Every row gives one point. A path goes straight from each point to the next, and from the last back to the first. The post is the endless flat space through its rows: a point in 2 columns, a line in 3, a plane in 4, and so on, so that a path can go around it. Count how often the path circles the post. Going back the other way cancels.

Post, one row:
[[21 -8]]
Path, 7 rows:
[[ 58 -16]
 [ 83  17]
 [ 77 -17]
 [ 34  66]
 [  4  10]
 [ -4 -13]
 [ 26 -81]]
Times around: 1

Post (3 x 4):
[[ -6  37 -14 -54]
 [  9   2 -53  65]
 [-22  41  20 -20]]
Path:
[[-58  37   6   6]
 [  1  50 -51 -54]
 [  1  95  62 -13]
 [-30  26 -69  50]
 [-38   5 -10  36]
 [-32 -11  15 -25]
 [ 46  21  -4  38]
 [ 29  62   0  34]
 [-29  83 -28 -17]
 [-17  72  10  23]
 [ 18  34   9   6]
 [ 12 -15  31 -22]
 [-22 -29 -24 -38]]
Times around: 0

Post:
[[  4  23 -43  43  19 -20]
 [ -6 -26 -36  55  18 -52]
 [  0 -35   9 -54  19  34]
 [-10  59  78  27  23  47]
 [-16  -4  10  -7 -21  22]]
Path (20 x 6):
[[-17  10  44  51  52  61]
 [-44  -1  24  94  28 -25]
 [-50   9 -28 -42 -17   7]
 [ -7  22  -9 -23 -25 -29]
 [ 55  44 -64 -11  12   4]
 [ 45  51 -46  29 -36  40]
 [-10 -56  40 -28 -34  43]
 [ -3 -11  35  42  91   7]
 [-33 -24   3   9  67  -2]
 [-42  11  70  -4  42 -30]
 [  1  53  41 -26  27  30]
 [ 57  53   4 -13  42   6]
 [ 49  16   0 -64  58  61]
 [ 15 -13  25  33  43  24]
 [ 11  54 -49  78  78 -13]
 [-70  11 -13  33 -43   2]
 [ -4  35  32  38  58 -14]
 [ 44  62 -43  29  84 -27]
 [ 11  56  34  53   2   1]
 [  4  19  95  57  27  36]]
Times around: 3

Post:
[[ 11   1 -35 -66 -21  15  -6  10]
 [ -3 -25   5  21 -21   3   9 -36]
 [-27  44 -49  -5  26  -7 -14  21]
 [  8  49 -36  12  -3 -13  -8  13]
 [ 30 -26 -14  28 -15  -9 -18 -26]
 [  8 -33  -4  14 -19 -32  19 -20]
 [ -5  20  27  12  32 -43  37  -3]]
Path (25 x 8):
[[-16 -12  20  -6 -17   6   7  15]
 [ 36 -25  18  25   6 -23   9  -4]
 [ -9  44   8 -11  36  50 -42  -1]
 [-16 -10   8  48  -3  -4 -13  -5]
 [ 21  53  -7  43  10  26 -12   7]
 [ 44  26 -11   4  18  15 -22 -12]
 [-45   1 -58 -36  -9  15 -12 -38]
 [-22  41 -12  -5 -27   0 -12 -16]
 [ 11 -32  22  26 -34 -31  -4 -37]
 [-19  10 -37 -18  58 -74   3   1]
 [-16  55 -30  19 -23  37   5 -23]
 [-17  13 -56  14 -13  32  14   1]
 [-19  58 -18  50  28  46  -1  14]
 [  2  31 -70  35 -10 -24  11 -13]
 [ 20  17 -49  -5  17 -24 -27 -21]
 [-20  36 -26  14  -5  14 -30 -10]
 [ 11  21 -40  -4 -57 -22 -12 -25]
 [-19  95 -74 -43  10  54 -29  -5]
 [-20   3 -30  16 -27  29  17 -18]
 [ 13  -3 -12   3   3 -37  14  18]
 [  5  13  41  52 -42   2  26 -36]
 [ 34   5 -27  -9   9 -38 -30   7]
 [ -2  20  -5 -25  32 -39   5   3]
 [  0 -34 -18   2 -53 -53  -8   2]
 [  3 -24   5  -6  31 -29 -17 -15]]
Times around: 0
